Each row is a point. Each copy is the shape, with its points in the same order, turned, moved and blurred by noise. Some copies are also mirrored. Which?
In the rows, 128 means zero.

Shape, 8 rows:
[[164 150 154]
 [109  96 165]
 [181 130 104]
 [114 163  93]
 [117 126  86]
 [189  83 167]
 [143 119 137]
 [138 121 143]]
Copy 1, 8 rows:
[[149  94  96]
 [171 101 178]
 [ 87  88 113]
 [113 160 129]
 [108 147 163]
 [131  35 134]
 [127 101 143]
 [142 100 136]]
Copy 1 is: only turned
Copy 2 (8 x 3):
[[138  78 152]
 [ 64  85 117]
 [167  97 110]
 [131 158 137]
 [124 146 100]
 [127  32 101]
 [115  91 118]
 [110  89 125]]
Copy 2 is: only turned
Copy 3:
[[ 99  86 133]
 [106 111  60]
 [154  84 143]
 [136 159 142]
 [160 144 116]
 [126  38  85]
 [125  99 105]
 [118 103 100]]
Copy 3 is: only turned

Shape, 9 rows:
[[120 117 159  96]
 [146 133 132 128]
 [151 144 111 103]
 [ 68 140 160 181]
 [127  74  96 125]
 [ 40  94 118 101]
 [ 85 142 122 140]
 [155 152 105 115]
 [128 100 102 174]]
Copy 1, 9 rows:
[[108  95 106 126]
 [118 149 113 135]
 [122 157  81 112]
 [128 123 191  86]
 [188 130  97 129]
 [160  63 127  64]
 [139 126 142  78]
 [115 166 101 110]
 [180 158 138 129]]
Copy 1 is: mirrored
Copy 2 (9 x 4):
[[126 145  80 113]
 [137 136 125 131]
 [141 124 117 165]
 [144  93 138  40]
 [187 179 132 127]
 [204 141  60  72]
 [168 106 121  97]
 [143 110 133 167]
 [168 152 179 107]]
Copy 2 is: only turned

Shape, 11 rows:
[[129 167 141 145  83 160  84 117]
 [150  39 124 170 184 125 114  98]
 [146 169 124 144 145  94 109  94]
 [128  96 120 156 116  65 171 165]
 [103 171 120  96 148 178 134 110]
 [123 127 169 142 156  66 138 176]
 [118  96 150 105 148 146 149  86]
 [145 128 126 160 131 160 142 132]
 [161 137 169  73 188 168 161  64]
 [162 105 110 135 117  76  93 183]
 [174 112 160 115 138 128 112 168]]
Copy 1, 11 rows:
[[112 114 133 124 137  76 162 194]
 [143 169 119 154 143 211  94 143]
 [107  73  87 112 149 146 136 167]
 [185  79 132 139 156 167 166  94]
 [ 90 112 143  59 123  94 113 138]
 [170  83  76 145 159 126 130  85]
 [ 95 157 129  92 156 145 131 108]
 [139 112 160 121 159 126 115 156]
 [ 33 135 127  87 181 133  83 106]
 [153  74 120 192 105 144 153 124]
 [117 107 130 182 144 111 113 108]]
Copy 1 is: mirrored
Copy 2 (11 x 8):
[[125 152 111 113  69 107 174  75]
 [116 145 106 143 134  95  42 170]
 [151 173 104 139 116 158 122  99]
 [156 171 166 177 136 121 148 195]
 [115  89 122  95 138 150 148  94]
 [164 160 158 115 111 157 138 195]
 [156  91 105 128 128 116 107 144]
 [106 149 109 121 133 109 155 138]
 [142  57  43 121 135 158 113 130]
 [ 99 189 157 176  78 143 131 172]
 [100 129 109 149  83 145 141 179]]
Copy 2 is: mirrored

Shape:
[[101 133 141 125 106  82 105 127 146]
 [ 84 123  91 137 130 130 160 175  63]
 [126 175 129 114 171 126 178 183  92]
 [119 135 114 107 102 166 145 132 113]
 [180 147 199 147 193 170  94 102 114]
 [103 102 117 101 147 142 150 168 109]
 [ 73 135 127 157 116 144 123 115 183]
 [110 129  94  79 147 145 137 135 115]
 [135  99 109 168 112 122 107 152 182]
 [182 120 169 148 203 144 129  60 131]
 [ 82 175  52 105 110 104 136 170  96]
 [129 108 121 140  92 113 150 128 154]]
Copy 1:
[[129 129 122 118  98 114  81 128  84]
 [153  75  75 190 117 117 152 102 108]
 [111 109 132 184 140 109 187  94  79]
 [134 102  94 121 138 161 154 130 111]
 [ 70 147 168  89 106 159 155  32 143]
 [115  84  96 145 107 107 167 131 123]
 [142 130 145 137  73 174 103 161 120]
 [118  68 122 128 141 125 150 138 117]
 [116 165 109 143 103 130  91 154 160]
 [121 145 195  74 117 131 154  52 169]
 [142  66  98 194 165 125 104 141  76]
 [155 154 104 119 116 123 121 149 121]]
Copy 1 is: mirrored
Copy 2, 12 rows:
[[119 142 127 120 109  97 155  83 143]
 [ 73 117 104  84 200  93 118 124 196]
 [ 61  78 148  98 159 124  78 139 151]
 [117 126  75  90 167 135 147 141 133]
 [142  74 165 187 147 183 180 159 155]
 [100 112 112  71 151  97 137 151 175]
 [ 93 159  83 155 129  77 163 126 119]
 [ 86 137 113  68 149 135 142 150 154]
 [135 165  83 163 103  89 125 136 172]
 [167 124 196 178 156 153 164 175 139]
 [ 46 162  96  56 164 129  95 100 159]
 [147 153  97 120 131  95 117 116 135]]
Copy 2 is: only turned
Copy 3, 12 rows:
[[177 147 128  95 153 145 157 129 119]
 [136  82 129 129 113 207 120  76  89]
 [137 102 164 141  90 182  76 153  89]
 [134 113 142 132 110 114 114  86 108]
 [ 71 108 135 108  81 105 142 206 174]
 [118 102 122 104 129 160  83 102  94]
 [132 107 161 100 193 112 164 122  98]
 [153  97 108 128 119 126  87 114  88]
 [107 161 128 135 197 141 146 114 128]
 [ 97  81 123 114 126 102 116 194 209]
 [194 107 119 169 129 176 126  97  47]
 [149 139 154 121 172 142 129  95 146]]
Copy 3 is: only turned
